Each row is a point. Before rounding, the points of a table are all equally far from one centre. They may lie mostly on one side of it. Write the centre, to within rounding.

Points:
[[ 18  33]
 [-47  17]
 [ 11  37]
 [ 24  29]
 [ 44 -14]
 [ 16  34]
 [ 35  18]
 [ 32  23]]
Centre: [ -5 -10]

Points (15 x 9):
[[ 41  13  40  34 -49  -3  -5  16 -20]
 [ 47  12  39  47 -36   4  12  13  -5]
 [ 48 -13  39  29 -40 -20 -25  16   7]
 [ 24  26  30  56 -26 -30  -5  40   0]
 [ 22   6  21  28 -34 -37  11  34 -31]
 [ 33  13  50  34 -17   6  14  21 -20]
 [ 33   3  33  33 -21 -14  14  41 -18]
 [  6 -37  32  50 -35 -30 -17   0  -7]
 [ 48  -9  27  44 -26 -20  10  21 -27]
 [ 22   0  58  40 -18 -27 -12  32   4]
 [ 38  20  41  35 -11   3 -33  32   7]
 [ 41  -2  32  35 -36 -12   0  39   0]
 [  8   5  36  48 -24  -7 -17  29 -38]
 [ 31   9  38  12 -36 -22 -14  34  24]
 [  8  -8  31  42 -31 -35   7  40   7]]
Centre: [ 14  11  13  28 -12 -17  -9  -6   0]

Points, 26 rows:
[[-25  -6  20  29  54  16  -6 -32 -41  -3  -7  54 -31 -14  -5  29 -11  27
  -34 -46]
 [-29   2  27  27  17  22  -3 -31 -33  21 -33  74 -27  -2 -16   7  19  20
  -20  -3]
 [-29 -42  15  24  60  17 -28 -38 -19   7 -21  66 -20 -30  16  17  -1  16
    0  18]
 [-43 -30  42  24  28  20 -40 -27 -37  -8 -20  28 -37 -19   1  39  45  12
   -3  -1]
 [-48   0  28  12  30  24 -42 -47 -16  25 -37  50 -10 -33  21  20  -3   2
  -29 -27]
 [-15   2  50  44  41  26 -38 -27 -13  13 -12  44   7   2  -1  26  14 -21
  -21 -13]
 [-37 -34  40  25  -3  -1 -30 -17 -37 -13   5  49 -22 -14 -36  29  26  21
   -4 -34]
 [-47  -4  36  14  61  17   1 -30 -23  12 -44  37 -24  -9 -33  29   7   0
  -34 -13]
 [-28 -23  17  34  57   5  -9 -13 -22  24  -9  59 -19 -55  14   4  14  16
  -21 -21]
 [-37 -17  43 -10  49   8   2 -30 -16  23 -16  47 -28 -28  25  19 -15   2
  -29 -13]
 [ -9 -21  40  12  38  37  -8 -14  -8  28 -19  63  -9 -30   5   6  12   2
  -44  -8]
 [ -7 -22  25   3  29   0  16 -13 -13  23 -50  58 -31 -35  -8  33   3   7
  -40 -22]
 [-14 -37  25  40  16  -7 -44   6 -26   9 -10  53 -27 -13 -44   7  24  25
    3 -15]
 [-36 -38  46  34  62  -3 -43  -4 -29  22 -22  40 -21 -32   3  15  13  17
  -19 -16]
 [-32 -15  43  17  57  14 -23 -37 -26  13 -33  43 -28 -21  -8  36  11  -2
  -25 -31]
 [-14 -19  39  19  35 -26  10 -15 -24  12 -24  54 -36  -2 -32  12   8  -7
  -12   3]
 [-15  17  32  18  54  29 -33 -21 -18   5  -4  24 -37 -23  -7  11 -38  14
  -19 -27]
 [-39 -14  26  24  32  25 -29  -7 -34  19 -16  68 -17 -34  -5  34  18 -26
  -39 -13]
 [-64 -13  19  25  40   8 -19   6 -43  37 -21  44 -36 -39   5  15  -2   6
  -45  -7]
 [ -7  16  26  33  24  18 -52 -29 -48  20 -37  30 -41 -15  -9  17  -8  13
  -32 -16]
 [-18   9  39  32   6  49 -13 -12 -28  13  -7  31 -28 -14   5  46  23  15
  -16 -34]
 [-36 -13  39  19  11  -4 -17 -53 -40  26 -25  46 -21 -26  23  11   4  22
  -51   3]
 [-60 -35  43  33  25  11 -11 -37 -39   6 -30  51 -32   4  -1  38 -13  13
  -12   7]
 [-21 -35  46  16  12  31  -8 -19 -44  -1 -58  25 -35 -33 -14  -3   6   9
  -22   3]
 [-31  -8  10  25  16   7 -34 -27 -64   2 -48  58 -27  -1  -5  10  25 -16
  -11  -5]
 [-23 -23  53  15   6  29 -34 -29 -16 -10 -55  37 -27 -37   8  28   6   2
  -25 -23]]
Centre: [-25 -15   0  13  16   3 -18  -5 -20  -4 -16  16   6 -12  -2  22  -4  15
 -19   0]

Points, 30 rows:
[[  7  29  20 -24 -14  36 -68   9  12  62  28  18  -6  -1 -29  10 -28  41
    8   1  -9 -35   1  12]
 [ 32  40  32 -17  26  42 -34   7  28  36  29   5  12  27  17  56  11  64
   -8   6   5 -41   7   8]
 [ 19  45  11 -12  41  13 -14  17  11  17  18  23 -34  18   0  30 -55  25
   23  46  14 -48  43   6]
 [  1  48  24 -17   6  32 -21  46  -6   4   5  25 -24  28 -14 -22 -35  50
   10 -23  25 -40  14  27]
 [  4   7  16   4  24  42 -35  -1  -5   6   5  36 -21  33  -9  26 -51  45
   20   2  21 -33  -7   8]
 [-18  53   6 -35  33  12 -24  35  12  38  33  14 -29  38  -7 -22 -37  57
    0   6 -13 -11  58   1]
 [ -8   0  15  15  42  23 -28  37  -6  58  36 -12  -8  10 -53   4 -31  61
   -7  12  35 -29  28 -14]
 [ 26  32 -15 -18  -4  14 -29  18   5  77  18   9 -16  10 -48  29  -9  49
   18  13  19 -31  26  30]
 [-10  39  25 -18  27  29 -46  40   6  46   7  -6  -4   3 -26  51   0  47
  -14 -17  18 -31  19  16]
 [ 22  21   2  11  29  70 -32  12  31  40  21  16   8  20 -23  23 -24  64
   40  -1   5 -24  61  17]
 [ 21  37  34 -12  25  23 -24  36  12  51   8 -11 -17  30 -12  18 -28  42
   27 -42   1  -9  22 -10]
 [  2  32  42 -18  20  40 -41  17   3  32  23 -10   0  39 -33  27 -35  45
   16   0  47 -18  24  34]
 [ 34  14  45  -8   9  25 -22  31 -12  48  24  20  -4   7 -11  -3 -48  41
  -24  -7  39 -13  -2  29]
 [-12  34  27 -14  40  31 -47  22  14  29 -17  -1  -1  40 -48  -1 -35  39
   -3   5  24 -25  26  34]
 [ 41  38  25 -38  12  23 -29  17  44  25  22  24 -30  41  12  43 -13  43
    8  -4  21 -40  47   3]
 [-15  24  40 -22  10  33 -56  36  32  36  22   8 -37  26  -5  10  -4  41
   12 -26  38 -41  13  30]
 [  5   7  33   2  21  19 -23  -4  -4  84  -2   1  12   5  -2   8 -22  65
   17   6  13   7   9   7]
 [  8  36  27  -7  -1  17 -39  47  12  59  30  -6 -11  40 -15  12 -46  51
  -21  12   7  -1  17   0]
 [-18  24  11   1  10  24 -23  44 -17  48   1 -24 -20  39 -24  33 -15  20
    5 -25  19 -31  55   8]
 [  6  23  56 -39  15  -1 -41  14  14  55  19   4 -16   2 -28  23 -43  21
   19 -27   9 -26  35  11]
 [  3  40  50 -30  46  39 -19  41   0  43  36  21 -33  38  10  12 -10  28
    0 -21  -4 -37  43  36]
 [ -7  28  -6  -2  19   7 -30  73  18  55   9   2 -23  19 -26  24 -32  47
   28   0  23 -36  25  10]
 [  2  26   6   2  -8   7  11  21  -8  64  19 -25 -36   6   6  17 -16  40
  -35   2   2  -8  21 -22]
 [  9  28 -12  15  16  26 -38  48  26  32  16   1 -11  38 -17  32 -15  18
   34  10  17 -21  19 -21]
 [  5  40  20 -25  18  52   3  28   6  34  12  30 -18  48 -22  14 -28  61
   23  -8  31 -47  49  24]
 [  1  44   8 -13 -25  35   6  33   0  45  22  27 -31   6 -14  34 -18  41
  -15   7  24 -31  21   7]
 [  3  10  41 -16  20  19 -53  33  27  45   9  14 -11  12  -6   5 -30  10
   12  -2  49 -30 -13  28]
 [ 11  35  32 -15  26  11 -33  19   7  48  -2  -2 -23  43  -6  34 -13  55
   -7   5  56 -37  47  34]
 [  7  12  11   4  37  26 -32  42  -4  33 -26   6 -37  19 -21  28 -30  55
  -15  -8  29 -18  25  12]
 [  5  33  30 -29  15  22 -48  31  31  47   9  16 -20  16 -36  31 -26  60
  -14  17   8 -12   9   5]]
Centre: [  8  -6   9 -14  17  14 -10  14  16  22  25  -7   1  12   0  -2 -11  38
   1   8  -1 -41  32  21]
